Rows are points. Two turns around zero, p and q, are shown by what they do to some points. Write where each new point lands after one turn and then the other. Backwards means that the second turn is done in reverse. Each puzzle has new turns, and all numbers are rounded.

Turn p:
-0.55,-0.13,0.07 -> 0.05,-0.24,0.51
0.12,0.11,0.36 -> -0.38,0.12,-0.02
0.07,-0.65,0.01 -> 0.30,0.50,0.30
0.29,0.40,0.03 -> -0.25,-0.08,-0.42
0.11,0.14,-0.50 -> 0.36,-0.19,-0.35
-0.04,0.13,0.03 -> -0.09,-0.11,-0.03
Turn q:
-0.19,0.00,0.10 -> -0.06,0.13,-0.16
0.37,-0.27,0.18 -> 0.41,0.10,0.26
0.63,-0.09,0.04 -> 0.46,-0.22,0.38
-0.44,0.07,-0.31 -> -0.53,0.05,-0.10
-0.37,0.29,0.00 -> -0.28,-0.05,-0.38
Where do these land?
q, then p backwards: -0.30,-0.16,0.14 -> 0.33,-0.10,0.12
q, then p: -0.10,0.25,-0.40 -> 0.15,-0.04,0.46
q, then p: 0.01,0.04,0.45 -> 0.16,0.04,-0.42
p, then q backwards: 0.25,-0.31,0.07 -> -0.15,-0.32,0.19
p, then q: 0.44,-0.32,0.03 -> -0.10,-0.51,-0.17
p, then q backwards: -0.29,0.49,-0.30 -> 0.26,0.58,-0.09
